Each row is a point. Examples show where two turns around zero, p and q, send a point. Where does a point land after both, in the order given? Backwards means that the second turn is done in reverse. Each puzzle has new turns, and all numbers are rounded.
(in the rows, 128 means zero)

Turn p:
[112 144 138] => [110 130 145]
[ 79 103 113] => [114  73 134]
[164  75 160] => [199 128 137]
[157 190 100] => [ 88 181  95]
Turn q:
[180 126 164] => [153 163  82]
[110 149 129] => [140 125 153]
[173 133 121] => [119 168 109]
[ 50 104  98] => [100  56 168]
Where do these land?
q, then p: [131 104 174] => [146 127  79]
p, then q backwards: [166  78 125] => [129 133 191]
p, then q backwards: [ 77 162 148] => [103 133  69]
q, then p backwards: [160 147 134] => [162 143 135]
q, then p: [106 149  58] => [114 112 201]

Turn p:
[188  94 143 136 147 128] => [150 132  77 135 159 165]
[133  97 124 119  66  97] => [190 106 155 102 143 124]
[141 170 137 147 133  92] => [140 114  99 137  81 113]
[127  91 174 177 138 155] => [123 112 109 183 183 117]
[100 157 132 104 169 148] => [ 76 160 126 123 113 110]
[104  91  88  70 139 106] => [111 128 147  48 146 136]
[109 195 106 172  89 138] => [132 109 172 176  62 121]
[ 90 138 159  73 171 194] => [ 65 207 140 129 154 102]
[161 118  90 154  99  94] => [168  84 128 119 111 165]
Turn q:
[149 102 126 171 184 106] => [115 116 140  99 157  61]
[148 122 152 109 146 123] => [143 117 139 155 129 105]
[ 47 203  46 126 174  78] => [ 77 253 177  99 166 153]
[146 129 161 131 130 139] => [148 113 108 146 132 113]
[163 134 121 112  71 107] => [145 129 122 126  58 136]
[140  96 122 124 150 171] => [146  84 146 118 157 134]
[101 149 136 139  89 181] => [141 124  82 125 141 185]
[130  89 159 113  80 119] => [110  86 110 155  84 137]
Where do these land?
q, then p: [181 118 139 122  80  70] => [205 100 168 118 116 117]
q, then p: [111 168 118 144 136 149] => [101 155 118 129 100 148]
q, then p: [225 114 121  74 115  82] => [245 113 114 143 137 107]
p, then q: [101 126 128 182 162 165] => [ 71 120 102 106 169 128]
p, then q: [170  99 142  99  89 135] => [193 134 141 127 137 103]
q, then p: [ 66 158 148 132 147 158] => [ 57 128 120 152 110 147]
p, then q backwards: [ 64 127  87 147 139 152] => [ 98  65 106 108 145  99]
p, then q: [106 113 142 124 154 114] => [100 140 157 133 132 127]
